Every row gives one point. A path goes straight from each point to the next, and from the last back to the first. The post is the endless flat space through its rows: a point in 2 columns, a line in 3, a plane in 4, and so on, so that a path can go around it. How many times does the path go around the post? Going back the other way cancels.
In the rows, 128 means zero.

Post (2 x 3):
[[170 115 101]
 [121 116 175]]
Path (18 x 3):
[[182 120 122]
 [133 149 148]
 [109 118 143]
 [ 84  68 198]
 [165  86 146]
 [215 127 140]
 [137 138 147]
 [ 97 123 105]
 [100  87 187]
 [193  94  86]
 [194 129 155]
 [149 145 117]
 [ 86 125 200]
 [133  73  94]
 [154  99 144]
 [184 118 110]
 [129 182 153]
 [160 151 187]]
Times around: 3

Post (7 x 8):
[[121 173  99  91 177 117 188  79]
 [196 125 134 111  61 132 142 212]
 [119 163 144 206 162 100 145 125]
 [141 137 128 158 125 182 114 111]
 [157 138 163 140  82 130 156 130]
 [126 160 142 106 149 128 127 134]
 [161 109 104 128  88  96 135 121]]
Path (13 x 8):
[[150 102 106  97 123  92 170 134]
 [113 133 159 202  71 103 191 141]
 [119 163 152 146 105 126 122 135]
 [156 152 173 249  88 151 124 122]
 [152 177 136  85 171 129 164 120]
 [145 146 166 151 141 144 171 141]
 [138 128  63  66 178 124  83 201]
 [167 109 187 181 123  80 137 175]
 [152 179  86  86 176 127 179 127]
 [152 210 130  53 125 144 163 142]
 [151 134 110 114  73 143 154 143]
 [117 108 137 116 120 151 103 116]
 [181 121 144 113 105 169 160 167]]
Times around: 0

Post (11 x 12):
[[ 93 108  93 139 142 138 139 104 139  95 133 160]
 [136 102 107 142  83  98 152 123 119 123 161 179]
 [146 121  86 153 139 103 141  59 146 128 115 128]
 [ 96  95 142 117 162  93 132  73  47 139 142  56]
 [ 50  75 139 108 182 111 149 117 119 169 145 135]
 [ 91 108  49 122 104  43  92 113  86 120  94 152]
 [103 115 107 127 123  73 120 163 163 114 139 122]
 [140 156 110 155 155  70 202 124  48 121 138 109]
 [ 85 123  58 104 119  83 127 103 159 169 211  68]
 [119 143 146 182 160 120 154  73  90 146 160 125]
 [ 98 120 109 135  39 159 150 195 214 112 135 192]]
Path (16 x 12):
[[158 158 100 118  49 114 157 112 111  98 164 123]
 [ 88 160 112 144  90 105 171  86 149 112 111 142]
 [ 72 183  71 140  88  70 166 113  66 124 167 144]
 [103 148 120 108 163  92 161  82 115 146 170  94]
 [122 140 143 164 143  97 114  89  82 108 146 131]
 [106 127  80 154 115  54 127 112 138 121  91 193]
 [112 126  54 180 153  77 187  76 136  98 105 119]
 [100  94 121 162  87  48 151 108  97 172 142 227]
 [ 88 106 111 133 118 123 137  80 159  93 143 130]
 [ 54  59  95 139 130  73 153 138 143 157 169 136]
 [173  74  84 189 122  83 150  58  71 152  90 203]
 [ 76  64 128 142 152  44 140  97 139 171 123 175]
 [105 153  96 145  75 111 124  88 117 108  91 134]
 [ 97 150 156 149 217  91 162 122 103 163 157  98]
 [ 82 136  63 155 103 134 134 176 165 118 176 174]
 [123 117  95 109 104 166 122 165 126  51 152 111]]
Times around: 0

Post (17 x 18):
[[ 98 163 147 121 123 130 159 146  70 129 176 123 140 111 144 118 155 148]
 [128 180 110 169 144 105 122 136 157 122  93  89 163 162 160 169 204 163]
 [123 137 163  99 154 115 129 117 132 156 123 133 103 137 157 137 187 171]
 [117 112 153  62 109 113 128  63 140 167 158  89 132  99 147 115 141 131]
 [106 121 169 162 122  87 134 133 151 145 140 116  94 146 137 139 148 101]
 [199 124  95 161  95 144  79 138  87  82  94 142 214  67 107 146  47 178]
 [122 151 137  90 116  76 176 116 140 107 158 131 123  95  84 119 102 187]
 [105 136 120 128  95 129 141 151 148 149  96 103  85 102 149 105 144 111]
 [122 127 123 145 108 123 106 183 133  93 151 196 107 157 114  93 139  83]
 [120 143 114 133  72 159 121 100 158 165 125 126 105 117 178 108 144 158]
 [116 141 135 179 103  73  89 149 114 146  93 141 147 133 136  98 119 124]
 [107 171 134 113 152 121 114 147 140 156 174 136 106 105 135 120 138 133]
 [130 128 118 120 150  74 171  82 130 140 146  96  91 118 138  99 126 129]
 [106 138  89 144 118 130 116 129 130 151 131 174 114 115 125 147 168 122]
 [ 94 159 125 113  98 141 126 149 103 135 133 145  84 156 139 128 115  94]
 [108 139 159 157 144 122 133 134 119 138 105 156 152 143 118 108 111  90]
 [116 170 140 124 128 131 127 109 121 129 153 110  96 120  85 108 168 158]]
Path (27 x 18):
[[ 94 149 172 151 163 100 134 114 143 124 163 102 116 120 125 127 120 121]
 [105 154 116 119  83 173 102 117  87 118 109 130 102  82  85  94 134  90]
 [111 196 119 103  74 142 124 121 128 132  93 139 168 131 121  92 150 125]
 [127 162  92 179 148 130 133 110  90 146 130 163 145 134 101 111 170 143]
 [110 140  69 126 106 109 163 146 156 135 121 141 112 121 131  91 161 136]
 [135 114 110 104 110 152 119 128 179 100 154  86  68 154 160 116 170 144]
 [135 130 131 134 131 161 118  76 159  91 102  94 103 126  37 100 148 164]
 [118 148 118 139 121 105  76 145 173 156 150  89 131 160 132 127 143 131]
 [189 117 154 157 150 154 114 124 139 151 123 115  90 128 124 182 103 116]
 [135 120 148 139 140  89 119 134 132 172 130 157 101  92 164 130 147 141]
 [106 169 150 100 154 109 169 154  83 136 112 137 115 137 171 110 157 112]
 [138 157 101  95 100  98 156 130 104 141 136 163 126 130 131 139 160 154]
 [139 112 139 165 118 117 186 127 116 135 111 141 167 155 141 156 145 144]
 [126 113  78 163  99 137 124  53 132 178 160  89  34  82 120  87 136 129]
 [ 93 123 114 147 112  81 131 126 125  93 131 156 170 134 129  99 134 131]
 [122 142 111 157 157  84 135 112 149 159  89 121  88  86 146 122 139 131]
 [121 146 196  95 112 148 141  84 123 133 118  80  87 143 102 164 131  78]
 [130 181 124 121  81 156 108 134 127 134 113 164 169 137 105 119 148 147]
 [ 97 112 151 127 114 118  94 111 164 249  87 131 104 100 170 118 110 110]
 [120 116 149 148 126 114 167 166 118 115 152 141 108 122 146 125  78 140]
 [112 140  77 132  85 124  87  87 134  96 174 179  91 164  62 105 163 111]
 [ 93 171 159 161 118 111 131 113 161 150 150 141 155  78 126  93 189 152]
 [136 155 116  86 116 123 142 111  93 112 129 190 150 157 149 120 140 165]
 [128 183 125 127 109 129 144 146 160 139  72 188 138 194  96 105 157 134]
 [132 123 135 119 129  36 148 150 164 107 156 129 164 155 113 145 136 180]
 [129 140 141 130 155 129 129 147 152 108 179 117 131 105 124 171 137 170]
 [140 112 129  93 148 115 111 111 104  97  75 116 126 116 159 130 108 136]]
Times around: 3
